Rows are points. To make a cloud, some directions were put in groups of two or more. Within a group, all points are equally far from the middle, so they leave a hole (a ring in 2 directions, a hollow ball in 3). The other directions are filled evenly. Then the cloud was stretched, turned, moved and blurred a little. Count the holes, and give their numbers of directions, smallest first.

Cloud (19 x 3):
2.3,-0.6,3.4
0.1,-0.5,-2.6
0.1,1.2,4.9
-2.5,-1.5,-1.4
-1.0,1.8,4.6
-4.1,1.5,0.7
-0.8,-1.1,3.5
-1.6,3.0,4.2
3.2,3.0,-0.2
-2.1,4.1,-0.5
-1.4,4.8,0.9
-1.2,-2.3,1.6
-4.1,1.7,-0.2
1.8,3.8,4.0
-2.0,2.5,4.0
2.9,3.1,3.8
-3.1,-1.1,-1.2
-3.6,-0.9,-0.4
-1.7,4.6,0.6
Holes: 1 (3)

Cloud (55 x 6):
-5.0,-0.5,0.1,1.3,3.1,-0.9
4.1,-1.1,-1.0,-4.7,1.8,-0.2
-5.1,1.1,5.8,1.1,0.3,-0.9
1.7,-1.7,1.7,-5.1,1.2,2.0
-1.6,4.0,2.6,-4.0,-0.1,1.4
-1.7,-0.9,1.1,-2.3,6.4,-2.8
-4.7,-1.1,0.8,2.1,2.2,-2.0
0.2,2.6,0.3,4.5,-0.6,-2.0
-0.4,3.5,-1.6,0.9,-1.4,0.2
-4.6,-1.5,-0.8,-1.4,6.3,1.3
-1.7,-2.1,-3.9,-0.7,3.3,-0.7
-0.6,3.9,-0.3,-1.7,-2.5,-0.2
-0.4,3.6,1.3,-2.9,1.3,-2.8
4.8,2.9,1.8,-2.2,0.5,-1.1
3.0,2.7,1.5,-0.3,6.0,1.4
-1.3,4.8,-1.7,-4.8,0.2,3.1
0.1,3.4,2.0,-0.5,5.1,2.7
2.5,-3.4,3.6,-0.4,2.8,-3.2
-0.7,-3.2,0.6,-2.2,-3.1,-2.9
-3.1,0.3,-0.1,2.5,3.9,-3.2
-2.9,-3.6,3.8,1.6,2.0,-3.2
-2.4,1.6,-2.8,1.7,3.6,-2.5
5.3,-1.1,-1.1,0.6,-2.5,-2.5
-2.6,-2.5,3.2,-3.0,3.1,-1.4
-1.8,-2.2,-2.1,1.0,-0.7,-3.8
-0.3,-2.8,-2.1,-2.7,-1.1,0.0
-0.2,3.4,1.7,-1.1,-3.7,-1.7
1.0,3.1,-0.6,2.7,2.9,0.7
2.7,1.5,-3.0,0.3,3.7,3.4
1.3,-3.3,1.8,-2.1,-2.2,-4.2
-1.7,3.7,0.2,-3.8,-0.1,-0.7
0.5,4.0,-1.1,-0.9,-1.9,-1.4
-2.4,-3.5,4.5,0.4,1.9,-3.4
1.0,-2.3,-1.6,-3.9,-1.0,1.2
-1.4,-3.0,4.0,-1.5,1.8,-3.5
2.3,-2.3,-0.3,-4.1,1.1,-2.4
-0.4,3.1,-2.1,3.0,1.6,-2.8
1.6,3.7,-2.0,-1.9,-0.9,2.2
2.2,2.6,-1.9,1.2,-0.8,1.1
-2.5,-2.3,-2.8,-0.6,5.6,0.3
-3.2,1.1,-4.3,-3.6,1.9,-0.2
-2.4,-3.4,0.4,-1.1,4.6,3.0
0.0,3.7,-1.7,-0.9,-1.5,2.2
0.6,-3.1,5.0,-1.3,1.1,1.4
-3.7,2.4,3.6,-0.4,3.3,0.1
-1.2,4.7,-2.8,-4.1,1.0,1.4
3.0,-1.7,2.3,-3.5,-1.1,0.1
-4.6,2.2,-1.7,0.5,3.1,1.1
5.8,1.1,-0.6,-4.0,2.3,0.1
-0.8,-1.9,-3.4,-5.8,1.0,3.4
-3.8,2.7,-2.1,0.6,3.3,0.9
-2.0,-2.9,2.0,-5.2,-0.8,0.6
3.2,3.4,-0.9,0.7,-2.6,-2.1
1.6,-1.6,-3.8,-3.6,1.9,-2.8
0.3,-3.0,-0.1,0.2,6.5,-1.8
Holes: 2 (2, 2)

Cloud (79 x 8):
3.8,-1.0,3.4,-3.4,-3.4,1.0,-2.0,0.7
-0.9,-0.2,2.5,5.2,0.3,6.7,0.2,2.1
1.1,3.0,0.4,1.0,-5.1,5.9,-3.3,-0.2
-2.7,3.4,3.7,2.9,-3.2,2.5,-0.4,2.8
-2.2,3.2,-2.1,-1.4,-2.9,4.1,-5.9,1.3
3.7,-1.8,1.2,1.2,-0.3,5.0,2.7,1.7
-5.0,4.9,-3.1,2.0,-2.0,-0.7,-0.2,2.1
-0.8,-0.5,0.3,0.7,-2.4,-3.3,-4.6,2.9
0.0,3.2,-1.6,3.8,3.5,0.9,-2.3,2.4
-1.5,3.5,2.1,-3.8,-3.3,0.0,0.9,0.0
0.0,-3.1,0.2,1.4,-5.1,2.6,-0.9,-2.0
-2.3,-1.6,0.5,2.6,-1.2,2.3,2.7,5.0
0.7,4.7,-0.2,0.6,-4.2,3.4,0.5,3.7
1.2,3.8,-1.3,-3.1,-2.1,-1.5,-3.1,2.7
3.7,3.1,0.3,-2.1,-1.5,1.3,-1.5,2.0
-3.9,-2.2,0.0,0.7,-1.6,2.4,1.5,3.9
1.3,3.1,0.0,-3.9,1.5,-0.6,-2.6,2.9
-1.0,-0.3,0.4,-4.2,-3.6,4.8,-3.5,0.7
2.0,0.8,2.5,-5.2,0.3,1.4,-6.1,1.2
0.3,4.1,1.6,-1.8,1.4,-1.7,-2.5,4.4
1.9,-1.6,-1.4,2.1,-3.8,-2.3,-0.7,1.8
2.9,-0.1,1.7,-3.2,-0.5,3.6,-4.3,3.8
1.7,-2.5,1.6,1.5,-4.5,-1.3,-0.7,0.4
-0.5,-3.0,3.7,1.1,-3.4,0.9,0.4,-0.1
0.0,0.4,4.4,3.9,-0.8,0.3,0.8,2.2
-1.0,1.8,-4.1,-2.4,-0.2,-0.2,-1.7,1.6
1.7,-0.4,3.3,-0.2,-3.9,0.4,-3.9,-2.4
-1.8,1.8,2.2,-4.4,0.3,4.0,0.1,1.2
1.1,0.8,0.0,-3.7,-1.0,-4.3,-2.2,2.6
-0.1,0.6,0.5,5.1,2.3,-0.7,2.1,2.4
-1.0,2.4,3.4,-2.6,-0.7,-2.0,0.8,-1.2
-3.9,-1.4,-1.8,1.9,0.8,-0.9,-3.0,-0.4
-2.1,2.7,-1.0,-0.5,-2.0,-0.1,-1.4,-6.3
-5.3,4.1,-1.4,3.0,-2.5,0.6,1.0,2.3
-0.2,-0.2,0.7,0.9,1.6,-4.2,0.2,3.4
-1.8,-0.5,1.4,4.9,-4.8,1.2,0.7,0.8
-1.2,1.6,2.9,-1.3,-1.2,6.8,-1.4,-1.3
0.7,-0.2,3.4,-3.8,-1.5,-3.1,-5.8,1.5
-0.7,2.3,0.2,2.1,1.3,-2.6,-0.8,4.9
0.6,1.4,-0.2,-1.3,-4.4,-1.0,1.5,3.7
0.8,-1.4,-1.4,3.0,-1.2,3.6,4.3,1.4
1.5,4.5,4.4,-0.7,-2.7,0.3,-2.8,2.4
-4.0,3.8,0.6,-0.3,-0.8,5.3,-4.4,-0.1
-4.4,3.1,-3.0,2.9,0.2,-1.8,-1.6,1.1
3.6,0.4,3.4,2.5,-0.6,2.8,-1.7,-0.6
-2.1,2.4,-0.1,-4.4,-2.4,3.5,-5.5,0.0
-2.1,4.0,0.9,-0.9,2.3,-1.7,-5.0,2.2
2.5,-1.6,0.6,-0.5,-0.7,-3.9,1.2,0.6
-1.6,2.0,-1.2,-2.0,-0.9,5.3,1.3,0.4
-3.7,1.9,-2.3,1.3,0.1,4.9,-4.5,2.1
-2.0,4.2,-1.2,2.4,-2.2,-3.7,-4.3,2.0
0.2,-1.0,3.2,3.8,-0.2,0.2,-2.2,4.5
0.1,2.5,-2.5,4.0,1.7,2.9,2.4,-0.4
0.7,-1.5,0.3,-3.5,-4.5,-2.3,-4.5,1.4
-2.8,5.3,-3.2,1.9,-0.4,4.1,-0.3,-1.6
1.7,3.3,-2.7,-2.0,-1.1,0.2,-0.7,-2.8
0.1,-2.9,2.2,0.4,0.7,-1.6,3.5,2.2
1.0,4.6,2.8,4.0,-0.7,0.3,-1.3,1.3
-4.7,0.6,3.8,0.5,-0.3,2.7,-2.8,1.3
2.6,1.4,2.7,-2.7,0.8,-2.8,-0.2,-2.0
2.9,4.6,-1.6,-0.6,-2.3,1.4,-1.7,0.9
-1.6,3.1,0.3,0.3,-4.0,-2.5,1.0,3.7
0.3,2.3,-1.4,4.6,2.4,0.6,0.4,4.4
-1.0,-0.3,-1.6,0.1,-5.5,5.3,1.4,1.9
-2.2,-0.3,1.4,-1.1,-2.5,4.8,-2.9,5.4
-0.2,-2.4,-1.2,1.8,1.0,4.6,4.2,2.5
-1.2,0.6,0.3,3.1,0.5,5.6,-4.6,3.5
-0.6,-2.6,-2.1,0.3,-2.9,5.3,-2.1,1.2
-3.6,-1.7,2.8,-3.4,-3.6,0.2,-2.8,0.3
1.2,1.8,3.1,-5.1,1.1,-2.6,-5.6,0.9
-3.8,4.1,1.6,2.0,-0.9,3.5,0.7,3.6
0.9,6.1,-1.0,5.1,-3.0,2.4,0.8,-0.7
-1.5,0.6,-1.3,-2.4,-4.2,3.6,1.2,-3.3
0.4,1.8,0.7,1.6,-0.3,-0.9,-1.3,6.5
-0.8,-1.6,-1.6,2.1,2.6,-2.5,-2.9,1.9
2.9,0.3,0.8,-4.1,-4.3,-0.1,-4.1,0.7
1.4,1.5,0.0,-3.2,-2.5,1.4,-5.5,-3.3
-2.4,3.2,-0.5,-0.7,0.6,-3.2,-1.5,3.4
-2.2,1.8,0.2,3.2,0.4,-2.8,1.4,1.0
Holes: 2 (3, 4)
